Every row gives one point. To make a cloud, some directions were put in groups of two or more. Within a group, all points are equally far from the middle, so they leave a hole (a ring in 2 directions, a hollow ball in 3). The other directions are filled evenly. Then the cloud was stretched, turned, moved and blurred a little. Count the holes, and give their numbers of directions, smallest first.

Cloud (13 x 2):
[[ 47  -5]
 [ 47  22]
 [ 57   2]
 [ -5  -6]
 [  9 -60]
 [-38  30]
 [-10  39]
 [ 15 -57]
 [  1  31]
 [-22  76]
 [ -1  13]
 [  9 -84]
 [ 30  -1]]
Holes: 0

Cloud (19 x 3):
[[ 55  62   2]
 [ 49  44  -8]
 [ -1   8  -1]
 [-57 -33  26]
 [-63  -4  37]
 [ 18  46 -37]
 [-48 -14  50]
 [  5  -3  36]
 [ 15 -12  61]
 [ 45 -40  36]
 [ 11  53 -35]
 [  2  33 -57]
 [-15   8  12]
 [-16   8  44]
 [ 11  22 -28]
 [-26 -70  -4]
 [ 17  48   1]
 [ 26  72 -16]
 [  8  75 -50]]
Holes: 0

Cloud:
[[-23  17  29 -65]
 [-50  -7 -54   3]
 [  8  64  30 -27]
 [ 24 -40 -12  28]
 [ 31  31 -45 -34]
 [-32  68   4  -5]
 [ -8  60 -61 -30]
 [-44   7 -42  43]
 [-25  56 -60 -33]
 [ -3  54 -62 -34]
 [-14  20  61 -29]
 [ 23  71 -19 -36]
 [-15  16 -31  53]
 [ 23   4 -39 -48]
 [ -4  52 -30 -75]
 [-70   9   1  -2]
 [-61   8  24 -18]
 [-12 -12 -54  38]
 [  1 -40 -13 -35]
 [-53  29  14 -41]
 [ -7 -39 -21 -34]
 [-19 -15 -27  63]
 [-47  52  -8  15]
 [  0 -14 -27 -55]
 [  5  20  14  50]
 [-11  45 -15  38]
 [ 32 -29   6  33]
 [ -6 -42  27  62]
 [-51  37 -26 -49]
 [ 24  -2   8 -63]
 [-34  -6 -63  -8]]
Holes: 1 (4)

Cloud (48 x 6):
[[-27 -43  23  13  10  28]
 [ 21 -37 -17  51 -16 -11]
 [ 19 -25  62 -35 -38  12]
 [ -8 -43  59 -25  15 -18]
 [ 81 -16  22   3  37  56]
 [  5  36  71 -52 -23  -2]
 [ 72 -22  75   0   1  -6]
 [-10   5 -19 -13 -29 -79]
 [ 52  16  60 -76 -17 -29]
 [-52   6   6 -12 -41 -48]
 [ 68  30 -41 -16   2 -28]
 [-26  78   8 -29  22 -14]
 [ -3  35  18 -58  44   8]
 [-77  26 -12  46  -6  -7]
 [ 42 -31  23  -4  84 -15]
 [-38  25 -12   1  49 -53]
 [ 61  57   3 -56 -24 -31]
 [ 43 -18  44  43  19  62]
 [ 45  38  49   4  10  -7]
 [ -5  65 -31  12 -27 -42]
 [-24  27  45 -21  63  14]
 [ 19  57  48 -38 -36 -33]
 [-40 -18  38   5  50 -21]
 [-63  -4 -35  27  12   6]
 [ 38   6 -10 -28  73 -36]
 [ -7 -10  24   4  -5  66]
 [ -5 -23   1   8  82 -23]
 [ 28   1 -16 -22  80  11]
 [-32  68   4 -12  -4 -48]
 [ 14  65 -47   6 -10  29]
 [ 17  10  57  19  54   2]
 [ 36 -12  62 -26 -62 -17]
 [ 70  25  15 -10  61  34]
 [ 81  16  17 -21 -47 -33]
 [ 28  -1  36  55  26  20]
 [  9 -41  17 -30 -15   2]
 [ 69 -34  11  -5 -44   9]
 [ 53  41   4  29 -23  33]
 [ 33  10  28  31  67   4]
 [-17  10  26 -22 -53  28]
 [ 19  10  28  19 -48 -42]
 [ -3 -33 -12  22  60  41]
 [ -4  13 -22  28 -72  -2]
 [ 21 -60  30   5  -5  23]
 [ 67  42  23   4  32  36]
 [ 35  -2   5 -17 -76 -36]
 [ 26  12 -25  -4 -71 -39]
 [ 72 -47  22 -31  43   6]]
Holes: 1 (6)

Cloud (82 x 8):
[[-15 -21 -22 -67  -7 -39  25  28]
 [-19   8 -40   0   1  -6 -17  67]
 [ 18 -10   1 -95 -27 -15  -7  -9]
 [-25  42  44  45  -8 -14 -38  61]
 [ 35  12  27 -42 -81  -9  18  47]
 [-28  42  16  14  26   3 -61  55]
 [-14  -4 -16  68  18 -42 -16 -22]
 [ 39  -9 -28   4 -42 -22 -49   3]
 [ 14  46  20  18 -17  37 -27 -43]
 [-17   9 -21  60  -2  28 -29  39]
 [-13   9 -14  67 -23 -14 -35  -9]
 [ 68 -16  -3 -41   5  28  12  10]
 [-31 -33  10   1 -17  32  26   2]
 [ 18 -16  58 -12 -26   5 -14 -48]
 [  8  20  61  16 -67 -44   8  31]
 [ 16  17   5 -50  -2 -46  -2 -52]
 [-47  14  48 -17  12   2 -33  25]
 [ 38 -56 -34 -15 -19  17  -3  55]
 [ 47   6  12 -28   4 -27   4  44]
 [-30  22 -30 -27 -59  -4 -34  44]
 [ -6   1 -33 -29  37  57 -26   1]
 [ 56  23  62 -10 -65 -14  -9 -20]
 [ 37 -59 -49 -12 -52   0  16   6]
 [-14   9  65  17 -23 -46  21 -64]
 [ 11  61   2  11 -41  -8 -25 -33]
 [ 68 -13  36 -20 -40  13   3 -44]
 [-23  25  -7 -30  41  47 -20  22]
 [ 28  18 -19 -23  53   8   9 -27]
 [-46  21  13 -22  -3  27  14  28]
 [ -2  80  10 -33  -3  39 -43  37]
 [-31 -21 -20   3  13  45 -23 -10]
 [ 71 -34  16   5  13 -33  -8 -39]
 [ 13   1  27  77 -11   6  -9   9]
 [-29  26  18  -8 -58  13 -25 -24]
 [ 41  24 -13 -26 -43 -28  -8 -35]
 [ -1 -66  41  -7  47 -11  27  -9]
 [-19 -15 -27 -29  -5 -35 -29  53]
 [  5 -71 -27 -78 -31  32  -6  68]
 [ 31  16  78  15 -23 -38  16 -64]
 [ 57 -40   6 -36  54 -14  22 -37]
 [ -1 -55 -46  -7  -7 -23 -26 -21]
 [ 16 -80  37 -14  -2 -58  -9 -37]
 [ 12 -50  -7 -55  19 -39 -18 -54]
 [ 23   5   5 -41 -28 -69  15 -32]
 [ 17   4 -20 -21 -28 -18 -62  44]
 [ 49  24 -40  11 -12  15 -12 -10]
 [  6  19 -15 -14 -11 -46 -16  48]
 [  0  48  38  32  45  18  -7  14]
 [ 23  -9  57  81 -11 -53   2 -32]
 [ 39 -24  28 -67 -32   5 -43  19]
 [-15  21  -8  15 -53  24  -8 -31]
 [ 18 -36  21 -14 -47 -78   7   9]
 [ 21  19  69 -41 -54  -3  -3 -11]
 [-20 -52  56 -35 -11 -45  -1  14]
 [ 14 -51 -22 -77  44  11   3  21]
 [-20  -2 -29  -8  42  51 -42  34]
 [ 16 -77 -45 -72   0  42  -5  41]
 [ 17 -17   7 -56 -65 -25  31  44]
 [ 30 -11  21 -76  16 -32 -25 -14]
 [ -2 -55  29 -42 -70  -2 -27  20]
 [ -1  73  12 -10   9 -36  -6  18]
 [-10 -40  45  -9 -40 -33 -19  44]
 [ 36 -30   3 -55 -11 -14 -54   1]
 [-11  72  55  40  13 -18 -29  41]
 [ 25 -24  12 -32 -41  -3  60  28]
 [ -1 -10 -38 -37  26  40  -9 -25]
 [ 43 -38  47  49  32 -45  21 -24]
 [ 33  12  37 -27 -89 -22  10  34]
 [  5  25  13  32  72   0 -17 -40]
 [-26  41   6 -20 -16 -50  -3 -10]
 [ 48  26   2 -72 -20  13 -47  24]
 [ 34  -6  57   3 -57 -72  30 -34]
 [ 11 -41   0  -7 -59   9  30  64]
 [ 19 -93 -18 -48  33  -3  19  -6]
 [-28  -4 -27  14 -43   1 -23 -22]
 [ 22  15  57  74  37 -25   9 -29]
 [-11  23 -15   6  39 -13 -39  57]
 [-45 -26  34  -8 -23 -14  31  42]
 [ 19  18 -18 -90   6  36 -32  37]
 [-14  74  30  31 -35   9 -12  58]
 [ 52 -22  26 -30  -7  23  36 -17]
 [ 30 -83 -23  -2 -44 -17  17  -3]]
Holes: 3 (2, 2, 3)

Cloud, 100 rows:
[[ 58 -26  71 -26   1 -62 -11 -54  30]
 [-23 -29  43 -39 -38  28 -17  18 -36]
 [ -1  61  -6  -2 -70 -32  20  -7   0]
 [ 71  16  15 -50   0  -1  23  11  -8]
 [-14  11  30 -33 -25   8  -8  58  22]
 [ 44 -14   0 -41  65 -35 -49  -3  33]
 [-11 -40  79 -29  11  31  26   1   5]
 [ 24 -82  37  -9 -19 -18 -19 -10  37]
 [ 32  -6  27 -14  -8 -16  39  31 -26]
 [-23 -60 -54 -12  25  23  -3  37  15]
 [-34  16  64 -57  41 -24 -31  22  10]
 [ 13  27  -7 -77  71 -37  24  21  17]
 [ 59  50  13 -44 -45 -33  -6  37  -6]
 [-16 -20  54 -29  11 -21  57  24  21]
 [ 31  39   2 -12 -40  30  14  64  23]
 [-30  12  39 -23  10  -6  59 -11  64]
 [ 19 -53  73 -33  14   0  14 -11   9]
 [ 32 -30 -20  -4  -5 -17  -8  38  42]
 [ 21  34 -26   9  -8  26   2  -6  72]
 [ -2  71  57 -28  31  24 -60  23   5]
 [ 50   9  38   5  22  20   7 -13  57]
 [-25 -49 -81  -4  -5 -41  -1   1 -14]
 [-11 -22  10  12   6  11  56 -10 -38]
 [ 41 -17  34  21 -68  10 -21 -24  35]
 [ -4  28  29  21  -5  36 -27 -11  55]
 [-12  56 -17  -6  11 -38 -48  49  16]
 [-63 -21  27 -18 -19 -40 -37  25 -45]
 [-14  56 -10 -28  13 -59  11 -41  15]
 [ 57  10 -36   3   0 -11  28  31 -31]
 [-34   4  17   3  -1 -42 -13 -57  -7]
 [  6 -41 -29  73 -47  20  50 -17  10]
 [ 66 -12  36   0  14 -41   4  -5 -25]
 [ 48  66 -23 -46 -17 -42 -40 -22  41]
 [  9   0  -3 -30 -15  21 -48  38  19]
 [-42  -7   1  -7  38  66  55 -14  18]
 [ -2  47  29   3 -30 -39  61 -37  -5]
 [ 13   3  48 -16   9  38  14 -50  57]
 [-42  17  49  23 -11  11   8 -25 -35]
 [ 58   3 -53  -6 -53 -47  14 -29 -14]
 [ 18 -44  53 -11  35 -15 -20 -19  47]
 [ 84  17  25  -9 -22 -19  70  11  14]
 [-10 -39 -19 -52 -23  32 -17  18  22]
 [ 42 -14 -22 -26  33   5 -37 -42 -43]
 [ 29  50 -23  42  23 -14 -26  -5  20]
 [ 19  84  12 -63 -32 -12  -2   2  55]
 [ 42  19  24  15   6 -45   8 -35  26]
 [ 95 -12  58   9 -23 -38 -47  -5  42]
 [ 36  69  32 -15  22  38 -45 -40  42]
 [ -3  12   6 -39 -28 -57  -6 -48  61]
 [ 50  42   1 -50 -17 -49 -18 -73  49]
 [-10  11 -22 -26  -9 -15  -8 -34  61]
 [-60 -32  10 -34   8 -13  49  39 -15]
 [ 68  46 -20 -44  15 -21  -6 -40  66]
 [ 25 -34  14  36  37  48 -23   8 -35]
 [ 31  19  -5 -29 -20  11 -66 -29  15]
 [-21 -58  17  17   8 -66 -53  -2  27]
 [ 56  27 -27  22  14  40  53   9   8]
 [ 51  22 -52 -24 -49 -22  16 -85   4]
 [-22  31  54 -85   2  18  -5 -68  36]
 [-27 -73  52  -8  -7  39  53  52  19]
 [ 66  35  16  52 -63 -26   8 -17  43]
 [ 48   9  46 -15 -60  50   3  12 -42]
 [ 35   0  32  24  20  14  13 -15  36]
 [-79 -17  30 -27   9   1 -53  32   4]
 [-38  43   0 -47  32 -15 -17 -35  27]
 [ 11  69  49 -46   1 -36 -46 -29 -16]
 [-22  -6  -2 -43  21 -51   1 -67  31]
 [ 93  62   3 -10 -10  -2  34 -63  23]
 [  4 -56  55  25  -7  54  26   3 -35]
 [ 56  62  22 -74  33 -18  20 -26  -3]
 [-41   3  73 -17  41 -77 -46  36  -3]
 [  4  51   9  14   0 -17 -16  25  75]
 [ 58 -32   1 -53  -7 -14 -57 -40 -19]
 [  4  -2 -25   4 -15  26  -7 -50  27]
 [ 14  19  15  34  57  54  10  18  -7]
 [ 28  37  46 -20 -24  43  51  10 -12]
 [  4 -35 -36  -3  17  20  28  84  46]
 [ 62  -4   8 -25  49  16 -37  10  44]
 [-42 -10  33  40 -20 -22  38 -35  20]
 [ 24  50 -11 -27  25  -8  49 -36  -4]
 [ -6  21  -2  37 -67  26   1  20  13]
 [  2  36  27 -47 -50  37  22  17   9]
 [ 52 -15 -26  -2 -29  28  54   2  25]
 [-21  29  22   0 -55 -38  50 -42  51]
 [ 31 -27  54  45  37  -6 -37  -3  -5]
 [-17 -26   4 -10 -46   6  88  34  -7]
 [ 21  20  33  60 -37 -19 -44  33  20]
 [ 40  13 -23 -12 -19  60  62 -69  24]
 [ -2 -57 -19  17 -19  22  64  -7  66]
 [ 26  40 -17  13  -7 -22 -69  -8  -8]
 [ 18   1  52 -60 -13 -52 -11  35 -24]
 [-32  47  -9 -22 -28  16  13 -80   3]
 [ 14  32  -6 -12 -37 -50 -41   2   3]
 [ 52   0 -25  23   3 -58   2  29  53]
 [ -9  36  11 -15 -41 -27  17  40  72]
 [-18  -7  32   6 -65 -40 -15  15   9]
 [ 25  -3  18 -40   3  -9 -23  52 -34]
 [-20 -11  26 -63 -55 -29  24  -2 -21]
 [-12  39  69   8  -6  11  -6  11  58]
 [ 31  -9 -28 -19 -24  -2  69 -64 -33]]
Holes: 1 (3)

Cloud (92 x 9):
[[ -1 -29 -22 -43 -60  13  38 -18  17]
 [-15 -23  17  -6  14  22 -83   8  13]
 [ 39   8  31  12 -29  14  13 -25   5]
 [ 20 -15  -5 -57 -11  -4 -33  -2   5]
 [ 19  10  50 -27  14  21  43  18   8]
 [  5 -34  38 -14  13  30   9  61   7]
 [ 35 -16  -8 -32 -11 -11  -2  45 -10]
 [-16 -13  17 -25 -29 -11  26 -13   0]
 [ -8 -13   3 -16  26  36  16   7 -34]
 [  5 -22  53  -1  69  16 -10   9 -21]
 [-17 -14  -2 -33  -9  14  26 -15  29]
 [-29 -47   4  -5   3  19  32  60  29]
 [ 30   8  19 -38 -31  23  12  15  36]
 [ 18 -60  10  -1   2 -17   2 -16  19]
 [ 28 -32   5 -12  -7  39 -23  80  11]
 [  5 -30  -5 -25 -65  60 -37  21   2]
 [ 24 -11 -11 -28 -55  27 -29  -7  65]
 [-20  -6  39 -14  19  12  57  39  28]
 [ 34   4   2 -20 -12   8 -45 -34  28]
 [ 18  12 -13 -19  11  40  -7 -18  34]
 [-49  -7   9 -20   0  30  12  42   4]
 [ 42 -34 -17 -55 -29  12 -12   9  12]
 [ -4 -26  14   6   4  52  33  -6 -13]
 [  6 -48  -8  -9 -35  21 -19  27  37]
 [ 52  23  24 -21   2   2 -25 -29  18]
 [ 15  10  -8  -9 -23  51  24 -21 -20]
 [-23  -8  32 -17  16  39  25 -39  10]
 [ 19 -17  -1  27  -8  26 -20 -13 -13]
 [ 36 -17  44 -22  19   4  18  -2  17]
 [ 57 -10 -11   7  14 -10 -34   2  15]
 [ 56   2  20 -12 -16   9 -16  33  25]
 [-10 -27 -35 -40 -30  -7  25  -8  20]
 [-12 -27   9   3  45  24 -69   9  14]
 [ 16   4  28  -8  28  15 -18 -11   4]
 [ 36   3  43 -18  12  35  -1  -8  21]
 [ -1 -32  -4  -6 -31  95 -23  40   8]
 [ 47  42  30 -19   7   9 -30 -50  -8]
 [ -1  -7 -22  10 -29   9 -28  -6   7]
 [ -4 -14  -2   6  -9  41 -41 -10  31]
 [ 15 -38  42   6  40  20  12  -3 -14]
 [ 29 -70  -1 -64 -34  30  11  17   0]
 [-17  -1  24 -80 -15   7  25  42   4]
 [-22  -9  57 -37   8   4 -12 -41   0]
 [ -7 -40  36  22   0  47  -7  27   6]
 [ 12 -43   3 -10  17  -1  32  35   1]
 [ -4  19  29  -1 -27  27  54 -19 -15]
 [ 45 -15  -6  12  17  11  -8   7  35]
 [  4  -7   3  25  56   9 -19   9  -7]
 [  7 -43 -19 -28 -74  20 -36  33  38]
 [-23 -15  29 -30   1 -21  -2 -26  -7]
 [ 22 -40   3 -70   2  -6  27  -2 -12]
 [  7  11 -11  17  -7  11  -8  39  27]
 [ 17   4  11  -4  29  41  19 -34  12]
 [ 33 -23 -12  -6 -18  38  -8 -24  25]
 [-11  -3   6 -40  -9  17  55  -2  -3]
 [ 19 -44   6  -1  30  25  -6  46   8]
 [ 37  -8  23 -24 -41 -16  44 -35  31]
 [ 24 -45   3 -40   0   6   4  61  -4]
 [-47 -25  16 -13  19  -6  22  11  17]
 [ 18 -23 -13  -2  26  -1  -6  24  15]
 [ 20  -3  23 -72  -3  10   3 -18   5]
 [ 38 -59 -17 -24  -5  45 -38  11  26]
 [ 11 -23  17 -20  20   7  34   3 -16]
 [ 35 -25 -26 -40   1  27  28  -8  44]
 [ -8 -31 -29 -19  31  29 -41  27  -2]
 [-26 -63   8   5  34  59   7   3   0]
 [ 13  -6  -4 -47 -27  19  -1  62  -2]
 [ -4 -20   8 -27   6  22 -52   4  -4]
 [ 32  -6 -24   6 -34 -10  -4  -7  -2]
 [ -1  20  61 -33  23  21  27   6  -7]
 [-16  15 -19 -23  -2  21   6 -10  46]
 [ 42  -6  -9   3  -4 -24 -26  27  17]
 [ 12 -16  -9 -33  -8  -8 -42  -9  54]
 [ 14 -15 -15 -18 -66  23  24   6  21]
 [ 16 -19  20 -36 -55   1  26   0  -1]
 [  0 -25 -12 -14 -55  28 -22  -5  26]
 [ 15 -11  22  21  21  41   7   8   2]
 [  6  23  62   5   8  10   2   7 -11]
 [-15 -14  -7  -4  15  66 -15  57  22]
 [ 24  19  13 -49 -14  13  17  27  -2]
 [ -4 -23  19  -4  38  26 -39  28  11]
 [ 65 -15  -8 -28 -56  23   6  28   9]
 [  3 -25   0 -21  -9 -12 -40   7   4]
 [ -3  29  19   1  10  39  -1  38 -13]
 [ 17  -7  10 -28 -43  14  27  11  26]
 [ 34  -2  -4  24   5  54 -17  -7  12]
 [ 45  -5   4   5 -16  61 -37 -24  41]
 [ 30 -16 -29 -20 -25  -4  29 -45  29]
 [  7 -11  44  12  63   7  25   6 -31]
 [ 39  -5   7 -29 -28 -25  12 -45  39]
 [  5  32  26 -22  33  13  54 -31 -26]
 [ -2   4  19 -40 -39  60  37 -24   5]]
Holes: 0
